Every row gives one point. To make a cloud, some directions were put in groups of two or more. Within a group, all points are equally far from the middle, so they leave a hole (a ring in 2 directions, a hollow ball in 3). The other directions are filled evenly. Then the cloud was stretched, turned, moved and blurred a little. How many holes are there, and how many directions does each take, smallest first?
(in the rows, 128 means zero)

Cloud (13 x 2)
[[133, 96],
[129, 201],
[146, 38],
[179, 115],
[77, 129],
[85, 137],
[151, 72],
[113, 70],
[80, 125],
[125, 123],
[172, 81],
[111, 86],
[166, 148]]
Holes: 0

Cloud (21 x 3)
[[129, 121, 111],
[71, 181, 121],
[141, 155, 107],
[73, 222, 141],
[136, 183, 165],
[112, 135, 179],
[114, 109, 110],
[45, 210, 138],
[156, 140, 55],
[122, 120, 86],
[170, 75, 113],
[94, 229, 136],
[173, 176, 141],
[78, 125, 103],
[76, 173, 136],
[116, 217, 115],
[88, 99, 134],
[141, 160, 110],
[104, 171, 131],
[83, 102, 118],
[139, 141, 133]]
Holes: 0

Cloud (20 x 3)
[[174, 135, 121],
[79, 51, 133],
[98, 115, 186],
[156, 121, 145],
[106, 37, 176],
[184, 151, 63],
[156, 150, 135],
[69, 115, 130],
[169, 146, 92],
[52, 85, 131],
[125, 120, 123],
[176, 120, 145],
[94, 55, 86],
[149, 127, 71],
[89, 113, 104],
[186, 105, 127],
[63, 64, 166],
[111, 71, 166],
[118, 152, 115],
[131, 172, 175]]
Holes: 0

Cloud (28 x 4)
[[135, 123, 190, 152],
[153, 181, 123, 144],
[120, 124, 153, 131],
[193, 193, 129, 106],
[131, 171, 182, 159],
[129, 124, 169, 160],
[86, 219, 107, 97],
[141, 100, 151, 135],
[115, 177, 85, 112],
[186, 113, 69, 150],
[94, 139, 160, 98],
[88, 108, 81, 127],
[117, 123, 180, 81],
[188, 55, 125, 135],
[175, 185, 173, 89],
[139, 176, 127, 163],
[104, 111, 144, 147],
[52, 141, 182, 111],
[177, 195, 89, 139],
[127, 173, 99, 118],
[139, 131, 108, 58],
[120, 137, 61, 131],
[126, 40, 81, 122],
[154, 206, 129, 118],
[119, 114, 217, 114],
[52, 149, 121, 148],
[113, 223, 129, 127],
[79, 228, 145, 114]]
Holes: 0
